Each row is a point. Each copy is the shape, with its points in the same order, turned, moved and blurred by noise. Say if it was mirrored as well.
(in the rows, 128 means zero)

Shape (6 x 3):
[[147  89 112]
 [167 143 124]
 [118  67  92]
 [184 160 166]
 [129  89 142]
 [ 84 120 120]]
Copy 1:
[[161 101 156]
 [157 123  98]
 [163 109 193]
 [127 106  61]
 [137  93 159]
 [118 153 160]]
Copy 1 is: mirrored
Copy 2 (6 x 3):
[[112  92 161]
 [150 137 150]
 [ 78  88 162]
 [199 132 130]
 [117  81 125]
 [ 86 128 106]]
Copy 2 is: mirrored

Shape, 8 rows:
[[130 152 171 165]
 [114 130 133 125]
 [139 109 114  75]
 [176 110 165 129]
 [122 148 204 160]
 [138 108  97 147]
 [147  83 125  99]
 [196 110 119  87]]
Copy 1 (8 x 4):
[[ 65 129 103 101]
 [114 121 138 111]
 [172 104 142  91]
 [116  83  85  80]
 [ 45 115 112  78]
 [137 107 114 149]
 [157  74 130 102]
 [180  94  87  82]]
Copy 1 is: mirrored
Copy 2, 8 rows:
[[114 145 172 167]
 [ 96 130 135 127]
 [124 119 113  74]
 [160 112 168 120]
 [103 144 204 157]
 [124 101 101 142]
 [130  87 128  88]
 [179 116 120  83]]
Copy 2 is: only turned
Copy 3 (8 x 4):
[[161 141 176 139]
 [130 126 133 112]
 [ 97  74 110 112]
 [158  71 159 144]
 [161 135 206 125]
 [157 111  95 126]
 [134  65 115 107]
 [118  46 114 159]]
Copy 3 is: mirrored

Shape, 12 rows:
[[101 125 159  84 111 134]
 [107 127 136 107  71 110]
 [141 167 125 131  98  75]
 [127 122  50 146 110 166]
 [146 142 140 179 114 152]
 [169  74 100  60 118  89]
 [ 83 125 142 144 102  95]
 [152 117 105  82 152 129]
 [164 107  74 101 151 143]
 [ 93 146  76 183 171  97]
 [ 92 134 119 149 166 111]
 [127  98 172 123 170 114]]
Copy 1 (12 x 6):
[[ 97 108 125  91 128 158]
 [117  96 122 101  97 112]
 [154 108 102 117 122  81]
 [162 203 104 111  70 142]
 [155 141 130 179  97 142]
 [164 130 193  41 142 121]
 [ 94 124 111 133 118  91]
 [175 144 145  89 149 153]
 [182 185 146  89 136 159]
 [137 199  98 159 146  88]
 [118 176 118 147 165 114]
 [116 128 179 137 170 145]]
Copy 1 is: mirrored
Copy 2:
[[131  96 161  74 109 146]
 [137 107 116  75  75 109]
 [150 146 112 107 104  77]
 [ 96 122  52 138 142 156]
 [124 136 134 164 102 139]
 [181  46 111  92 165 123]
 [ 94  97 143 115  81  88]
 [146 110 122  96 177 151]
 [144 104 104 125 192 155]
 [ 51 127 113 151 167  90]
 [ 78 113 148 130 148 110]
 [123  89 200 130 153 130]]
Copy 2 is: only turned
Copy 3:
[[123 112 180  93 109 151]
 [112 110 142  97  67 135]
 [135 138 115  92  78  85]
 [145 116  63 151 118 170]
 [120 183 118 147 112 133]
 [ 94  82  96  40 148 138]
 [110 107 152 141  82 106]
 [142 108 118  76 160 143]
 [141 112  82  95 167 157]
 [155 110  99 187 138  76]
 [138 109 144 157 140 101]
 [ 99 132 173 113 169 110]]
Copy 3 is: mirrored
Copy 4, 12 rows:
[[129 116 164  67  91 134]
 [127 128 151 101  51 116]
 [130 169 115 125  89  96]
 [128  78  97 167  90 173]
 [155 112 161 164 124 120]
 [157 179 112  79  64 205]
 [ 91 139 168 126  79 117]
 [142 136 107  87 119 182]
 [147 125  95 117 117 201]
 [ 60 138 113 174 142 143]
 [ 77 134 144 130 140 144]
 [124 159 187  96 144 164]]
Copy 4 is: mirrored

Shape, 11 rows:
[[102 117 137 127 125  76 112 134]
 [105 133  84 156 144  91 194 100]
 [113  87 148  87 129  88 182 121]
 [126  97 160  90 160 128 118  89]
 [116 128 159 125 125 163 135 121]
 [131 162 159 144 142 111 165 102]
 [236  90 120 161 151  97 116 112]
 [183  85 115 122  71 110 144  89]
 [108 136 130  91 112 105  96 128]
 [117  86  59  84 158  83 102 173]
 [157  90 164 149 120 174 100  88]]
Copy 1:
[[ 99 144 129 112 107  84 114 121]
 [ 90 148  66 166 137 119 179 110]
 [ 85 106 136 103 103 114 181 110]
 [113 112 156  87 139 148 121  83]
 [112 143 165 144 111 161 125 114]
 [111 176 148 150 139 120 162  90]
 [227 108 125 135 156  83 132 107]
 [177 100 111 140  68 116 150  84]
 [108 161 133  94  81 122 103 118]
 [115 115  72  67 118 109 109 187]
 [159 105 169 154 119 157  92  84]]
Copy 1 is: only turned
Copy 2, 11 rows:
[[102 105 128 126  89  93 115 137]
 [114 105  72 151 144  99 195 109]
 [113  83 163 105 110  99 180 108]
 [137  96 166 111 127 126 101  81]
 [122 135 146 132 118 170 129 116]
 [133 158 143 159 133 115 157 108]
 [237  67 131 174 116 106 108 142]
 [188  75 123 138  48 140 159 114]
 [121 124 122  96  89 121 108 128]
 [125  52  84  57 137  92 109 162]
 [157  98 162 172  97 182  89 110]]
Copy 2 is: only turned
Copy 3:
[[103 137 159 128 144  98  86 134]
 [ 77 163  90 143 161  94 157 104]
 [ 74 102 156  81 147 116 142 117]
 [ 96  99 154 104 147 168  89  83]
 [ 96 142 173 132 115 179 118 112]
 [126 172 158 130 157 132 145  78]
 [201  65 116 164 163 111 146  83]
 [137  81 125 129  75 109 149  92]
 [115 136 144  97 109 131  75 136]
 [108  89  86 108 161 120  73 195]
 [126  90 158 167 104 187 111  75]]
Copy 3 is: only turned
Copy 4 (11 x 8):
[[ 95 137 115  99 128  93 126 141]
 [ 87 156  48 135 128 146 197 115]
 [ 99 108 125  83 127 113 204 119]
 [118 113 154  81 171 121 145  94]
 [121 137 161 132 129 161 147 126]
 [129 178 129 127 137 124 176 113]
 [219  89  68 131 163  99 142 119]
 [160  88  88 102  81 127 152  91]
 [105 136 130  68 111 125 114 141]
 [ 85  89  60  57 158 109 135 192]
 [160  87 153 145 135 143 105  85]]
Copy 4 is: only turned

Shape (14 x 11):
[[103 106 171  99  83 179 105 147 107  90 154]
 [ 91 174  88  80 168 115  99 149 113  73 109]
 [183 117  89  86  89 184  86 189  66  86 112]
 [ 97 133  98 113 125 125 112  92 132 153 130]
 [160 153 161 150 158 124 155 176 153  69 110]
 [130 141  97  91  76 140 138  98 154 171 106]
 [138 139 176 170  98 146 106 185  93 157 182]
 [163 115 172  84  96 189 105 110 103 147 149]
 [130 112 173 140 157 112 126 157  77  88  98]
 [182 116 137 160 113 177 103 158 166 157 135]
 [103 140 158 149 143 174 156 178 147  97  99]
 [120 110 106 113 130 131 143 159 101 108 150]
 [109 164 147  82 165 156 128  98 144 165 129]
 [132 162 149 166 150 178 125 145  98  79 138]]
Copy 1, 14 rows:
[[ 79 111 164 116  51 163  87 119  89  86 123]
 [100 156 105  80 173 120  66 159 114  80  95]
 [145 117 126 123  92 204  72 209  52 105  96]
 [ 74 149 114 119 143 119  85 119 112 151 169]
 [151 126 156 124 129 108 156 140 154  78  60]
 [ 94 166 156 159 142 150 109 133  99 148 194]
 [121 154 163  94  16 106 120 133  87 165 101]
 [127 111 187 114  85 176  98 105  67 134 155]
 [113  77 138 117 114 100 127 128  88 116  55]
 [168 138 168 142  65 152 116 144 152 164 140]
 [ 80 134 167 132 116 149 140 128 158 118  58]
 [ 99 126 100  92 102 146 134 150  98 119 117]
 [ 94 157 176  87 162 134  99 100 120 150 151]
 [128 146 130 123  84 137 101  91 110 120  50]]
Copy 1 is: mirrored
Copy 2, 14 rows:
[[ 96 123 127  79 117 187 118 164 101  95 140]
 [107 186  72 105 207 104 103 169 142  79 120]
 [159 153  92 117 100 157 125 158 140  26 179]
 [ 74 155  97 105 150 131 124  99 157 144 130]
 [169 138 159 151 165 142  96 199 126 117  81]
 [112 165 115  93 102 132 149  84 163 145 104]
 [111 134 160 149 104 161 106 172  88 147 194]
 [122 116 154  80 113 191 128  98 123 101 176]
 [115 124 170 148 176 125 131 176  98  66 117]
 [137 121 165 141  96 172 100 142 187 146 151]
 [120 163 145 156 150 186 134 192 157 109  79]
 [115 125  91 134 149 135 155 168 128 103 144]
 [110 169 140  71 187 157 139 105 152 150 132]
 [130 157 134 158 170 195  90 160 117  99 130]]
Copy 2 is: mirrored
Copy 3 (14 x 11):
[[114 139 162 139 104 173 146 166 113  82 155]
 [ 98 175  73 104 164  81  96 157 113  72 118]
 [155 119  63 126  85 182  82 164  79  76 125]
 [ 79 135  97 113 143 117 144  86 136 134 150]
 [183 142 127 166 165  99 123 168 170  95  94]
 [ 99 131  83  92 100 141 167  77 163 133 117]
 [144 152 138 191 110 150 125 174 123 178 169]
 [142 143 148 112 121 204 143 115 109 130 147]
 [148 120 138 168 167 106 123 165  86 115  92]
 [148 105 120 155 118 178 104 128 189 150 137]
 [117 133 125 175 174 140 149 175 164  95  90]
 [124 117  85 135 141 118 148 158 114 100 159]
 [107 173 121  92 191 147 156 102 145 144 138]
 [145 170 124 200 171 145 118 140 121  90 134]]
Copy 3 is: only turned
